Every row gives one point. Examples show where two turns around zero, p and q, send a point. Write where each new point lands after one turn and then the other. Backwards means that the second turn is done in reverse. Each puzzle has new turns, and all numbers are rounded.

Turn p:
0.003, 0.044, 0.022 -> 0.008, 0.033, -0.036
-0.055, -0.022, -0.005 -> -0.057, -0.009, 0.014
0.002, -0.012, -0.005 -> 0.001, -0.008, 0.010
0.018, 0.018, -0.013 -> 0.020, -0.008, -0.019
0.025, -0.017, 0.012 -> 0.023, 0.006, 0.022
0.008, -0.011, -0.012 -> 0.007, -0.015, 0.008
Turn q:
-0.019, 0.023, 0.011 -> -0.006, -0.006, 0.031
0.011, -0.004, -0.024 -> -0.007, 0.021, -0.016
-0.012, -0.045, 0.020 -> -0.002, -0.043, -0.028
0.020, 0.027, -0.007 -> 0.014, 0.028, 0.013
Where do these land?
q, then p: 0.017, -0.024, -0.012 -> 0.003, -0.029, -0.013
p, then q: -0.024, 0.005, 0.013 -> -0.019, -0.001, 0.021
q, then p: 0.018, 0.021, 0.007 -> 0.022, 0.016, -0.008
p, then q: 0.030, 0.004, -0.037 -> 0.012, 0.005, -0.046
q, then p: -0.026, 0.024, 0.032 -> 0.000, 0.033, 0.034
p, then q: -0.015, -0.030, -0.003 -> 0.001, -0.033, 0.007

Turn p:
0.006, 0.021, -0.024, -0.023 -> -0.024, 0.026, -0.009, -0.016
-0.015, 0.013, 0.022, -0.029 -> -0.016, -0.001, 0.034, -0.018
0.007, -0.001, 0.024, -0.019 -> -0.002, -0.015, 0.015, -0.023
0.016, -0.026, 0.023, 0.032 -> 0.037, -0.031, -0.009, 0.008
-0.012, -0.035, -0.020, 0.033 -> 0.007, -0.016, -0.023, 0.045
-0.003, 0.028, -0.024, 0.006 -> -0.002, 0.037, -0.006, 0.004
Turn q:
0.055, -0.007, -0.024, -0.018 -> 0.048, -0.004, 0.005, -0.040
-0.042, -0.021, 0.008, 0.020 -> -0.043, -0.020, 0.009, 0.019
-0.016, -0.013, -0.024, 0.000 -> -0.018, -0.020, -0.009, -0.015
-0.011, 0.020, 0.021, -0.015 -> -0.008, 0.031, -0.005, 0.011
0.018, 0.020, -0.005, -0.015 -> 0.020, 0.017, -0.013, -0.010
0.002, 0.009, 0.010, 0.048 -> 0.012, -0.023, -0.001, 0.043
-0.006, -0.008, 0.012, -0.019 -> -0.012, 0.016, 0.012, -0.008
Where do these land?
p, then q: -0.008, 0.023, -0.019, 0.005 -> 0.007, 0.009, -0.024, 0.016
p, then q: -0.001, 0.005, -0.023, -0.011 -> -0.013, 0.000, -0.022, 0.004
q, then p backwards: 0.013, -0.005, -0.024, -0.011 -> 0.027, 0.001, 0.012, -0.006
q, then p: -0.017, -0.014, -0.021, -0.003 -> -0.025, -0.011, 0.006, 0.012
q, then p: 0.010, -0.012, 0.003, 0.018 -> 0.012, -0.020, -0.004, -0.001
p, then q: 0.002, 0.003, 0.084, 0.001 -> 0.020, 0.034, 0.073, -0.013

Turn p:
0.018, -0.001, -0.044, -0.011, 0.026, -0.027 -> -0.049, -0.017, -0.009, -0.011, -0.030, -0.004
-0.008, -0.020, 0.015, -0.020, -0.021, 0.028 -> 0.037, 0.023, 0.008, -0.018, -0.006, -0.004
0.026, 0.019, 0.003, 0.030, -0.032, 0.035 -> 0.038, -0.036, -0.003, -0.010, 0.019, 0.032
-0.017, -0.007, -0.005, 0.028, -0.015, -0.031 -> -0.006, -0.003, 0.012, 0.042, -0.013, 0.015
-0.036, 0.005, 0.007, -0.014, 0.018, -0.006 -> -0.018, 0.030, 0.018, 0.005, 0.013, -0.013
-0.014, -0.012, 0.009, 0.022, 0.024, -0.016 -> -0.011, -0.006, 0.010, 0.030, 0.004, -0.024
0.032, 0.016, 0.015, -0.035, 0.001, 0.017 -> 0.008, 0.008, -0.037, -0.037, 0.012, -0.002
Turn q:
-0.036, -0.028, 0.009, 0.008, 0.012, -0.008 -> 0.018, -0.032, 0.013, 0.025, 0.002, -0.016
0.022, 0.029, -0.025, -0.005, -0.018, 0.013 -> -0.026, 0.022, -0.025, -0.026, 0.002, 0.002
0.004, -0.017, -0.010, -0.017, -0.016, -0.035 -> 0.021, 0.025, -0.011, 0.021, 0.021, -0.012
-0.029, 0.016, -0.026, 0.030, 0.029, 0.014 -> -0.014, -0.047, 0.004, -0.028, 0.018, -0.012
0.006, -0.031, 0.021, -0.008, 0.010, -0.001 -> 0.029, -0.002, 0.007, 0.017, -0.016, 0.013
-0.022, 0.037, 0.001, -0.031, 0.017, -0.001 -> -0.005, 0.011, 0.026, -0.029, -0.008, -0.037
0.029, -0.017, 0.030, 0.011, -0.031, -0.021 -> -0.002, 0.028, 0.001, 0.041, 0.003, 0.033
0.024, -0.004, 0.022, 0.036, 0.026, 0.013 -> -0.001, -0.021, 0.018, -0.008, -0.003, 0.049
0.002, 0.015, -0.022, -0.024, -0.027, 0.025 -> -0.019, 0.017, -0.032, -0.014, -0.019, -0.020
Where do these land?
p, then q: 0.026, 0.043, -0.018, 0.004, -0.002, 0.012 -> 0.031, -0.023, -0.017, -0.013, -0.028, -0.017
q, then p: -0.040, -0.001, 0.015, 0.017, -0.014, -0.028 -> -0.002, -0.010, 0.006, 0.048, 0.010, -0.024
p, then q backwards: -0.021, -0.009, 0.041, 0.010, -0.033, -0.020 -> 0.017, -0.037, 0.018, -0.014, -0.022, -0.033
p, then q backwards: 0.019, 0.033, -0.003, 0.012, 0.024, 0.012 -> -0.011, 0.011, -0.030, 0.033, 0.008, -0.001
p, then q: -0.003, -0.020, -0.011, -0.015, -0.004, -0.011 -> -0.021, 0.014, -0.005, 0.012, 0.001, -0.009
p, then q: 0.000, -0.029, -0.013, -0.044, 0.013, 0.008 -> -0.011, 0.045, 0.003, 0.008, 0.005, -0.031
q, then p: 0.003, 0.015, -0.015, 0.021, -0.009, 0.026 -> -0.003, 0.019, 0.031, -0.010, -0.015, -0.002
p, then q: 0.003, -0.049, -0.012, -0.005, -0.017, -0.028 -> -0.040, 0.019, -0.024, 0.031, 0.012, 0.007
p, then q backwards: 0.013, 0.017, 0.015, 0.002, 0.042, 0.028 -> -0.026, 0.018, -0.042, 0.008, 0.013, -0.016
